Rows are points. To make a cloud, some directions were put in groups of two or more. Within a group, all points are equally far from the middle, so they leave a hole (a ring in 2 directions, a hollow ball in 3). The other directions are filled evenly. Then the cloud was stretched, turned, moved and blurred a little. Count the holes, and give their numbers of directions, smallest first.

Cloud (22 x 3):
0: -59  -6 -22
1: -32  -7  12
2:  13 -48  15
3:   1   5  30
4: -59 -10  50
5:  10 -49  10
6: -42   2  -9
7: -22  24  44
8: -15  21  -3
9: -17  17 -22
10: -21  41  50
11: -55  14  24
12: -49 -11  30
13:  23   6 -12
14:   8 -37  27
15:  15 -19  19
16: -34   5  38
17: -33  -6  40
18:  10  31  40
19: -35 -20  17
20:   7  -9  16
21: -19   8  22
Holes: 0

Cloud (26 x 4):
0:   7  28   4  54
1:  32  30   0 -23
2:  38  -8  37  44
3: -40  25  25   8
4: -15 -17  17 -41
5:  -1  46  -2 -16
6:  33  22  19  51
7: -17  -4 -27  37
8:  33 -27   4 -25
9: -30 -19  21  39
10:  35 -25   4 -24
11: -33  -7 -20 -29
12: -32   1  43  12
13:  47 -18 -11   6
14:  13  50  15   1
15:  18 -46   3 -11
16: -29 -26 -16  25
17:   8 -43  23  31
18:  43  -6  22  48
19: -28  31  14  36
20:  23  39   2 -19
21:  38 -35  12  30
22:  46 -14 -10  28
23:  17   5 -37  10
24:  37 -16  33  44
25:  41 -33   8  27
Holes: 2 (2, 2)

Cloud (54 x 6):
0:  -7 -37 -59 -12  -7  38
1:  26  23  16   4 -34  32
2:  12  23  11  -6 -35  41
3: -57   8 -41  21 -28 -31
4: -28  34   1  -9 -11  47
5:  16 -23  -3  18  29  54
6:   8  48  -3   8   6 -14
7:  31  16   2  22 -34  29
8: -10 -17  36  26  18  12
9: -61 -16  15  -9  28 -12
10: -58 -15 -32 -35 -16 -14
11:   2 -28 -11  -6  14  74
12:  10 -14 -43  -2  40  34
13: -34 -17 -43  34  18  27
14: -55 -31 -46  29  -4  -2
15:   7  -7 -21   0 -31  58
16:   4  -6  20 -36  36  45
17: -20  18 -35  44 -34 -28
18:  32  -1 -32 -12  -2 -22
19: -27 -19 -19  25  25 -38
20: -51 -35 -23 -24  24 -28
21:  19  10 -18  41   9 -11
22: -48  15 -28   4  30  27
23: -11 -24 -37  14 -53 -47
24: -23 -59   1  22   8 -13
25: -53 -16  11  16 -38   8
26:  -5   9 -23  42 -37  27
27: -26  12  -1  12  -8 -67
28:   2 -23 -31   9 -42 -55
29: -36 -40  19  22  14  18
30: -28 -29   3 -50  11  37
31: -12 -25  43  -1 -17 -37
32: -28  16  -8  -6  48  28
33:  26  25  28 -25   6  12
34: -24  -7  -3  43 -51  -8
35:  -9  -9  -7 -25  -1 -58
36: -16  19 -23 -40 -29   1
37: -31 -36 -28 -32  27 -23
38:   4 -11 -17 -27   5 -45
39: -44 -47  26   3  11   5
40:  25  17  17  34 -26  16
41:  -4 -25  30  33  -9 -23
42:  -8  30   7 -13 -25  46
43: -39 -17 -38  29  29   9
44: -16 -57  22 -24   8   5
45:  28  27 -36  -4 -14 -11
46:  11  11  -3   3 -36  51
47: -21 -12  47  13   8 -17
48: -10   8   1 -37 -33  32
49:   9 -56  -3 -21  14  37
50:  14   3  22 -38  30  23
51: -30  -6 -48 -22 -37 -30
52: -17   1  30  29 -46 -24
53:   7 -14   5 -20 -53   8
Holes: 3 (2, 2, 2)

Cloud (51 x 6):
0:  10  48  51  55  24 -10
1: -11   8  23  16 -46  -9
2:  -2   7  24  -9 -27   4
3: -12 -25  48   1  31  24
4:  32   9   2 -18  37  -9
5:  13 -35 -20  10 -13  46
6: -16  43  16  37 -40 -15
7:  -8   1  -3  26 -11  47
8:  12  24 -54  17  23  -8
9:  -2 -57 -18 -22  10 -22
10:  22 -48 -49  -3  51  -5
11: -10  30 -20 -34  14 -11
12: -27   3  20  12  29  32
13:   2  31  28 -50 -11  -3
14: -28 -31  24  11  25 -43
15: -10 -35 -35  28 -13  11
16:   0 -18  13 -16  23   3
17:  14  53 -21  34  14  31
18: -29  -6  19  -8   1 -49
19:  45 -18 -30  47  50  15
20:  -2  61 -20  25  55   1
21: -27  56  36   8 -11  20
22: -26  29   2  15 -34  13
23: -42   5  -4  -2  -4   9
24: -19 -16  14  27  54  37
25: -39   1 -31  23   8 -18
26: -21  -4  25 -12 -21 -18
27:  -7 -28 -28 -25  13 -23
28: -37 -24  19  27   2  49
29: -38  15  24  20  33 -32
30: -27  11  10 -70  21  -9
31:  -4 -10 -18  57  19   5
32: -43 -16 -17  -4 -20 -35
33:  29  14 -23  42  35 -12
34:  16  55 -14  29  33 -17
35:  26  46   5 -14   7   3
36:  24  52 -34   2 -29 -17
37:  39 -43   3  -6  29 -19
38: -26 -12 -21  52  -4  50
39:   2  13   8  51  22 -43
40: -35  17 -15  -8  41  20
41:   1 -57 -52   6   6  10
42: -21  14   1  43 -10 -30
43:   3  49  25  21 -15  -7
44: -36 -20   5 -27 -21 -49
45:  -4 -31 -72 -15  -6  10
46:  17 -12  32  18   2 -12
47:  30 -21 -28  82  27  18
48:  -5  44  23  45  31  23
49:  51  24 -15   8   5  -5
50: -10   9  40  -2  32 -47
Holes: 0
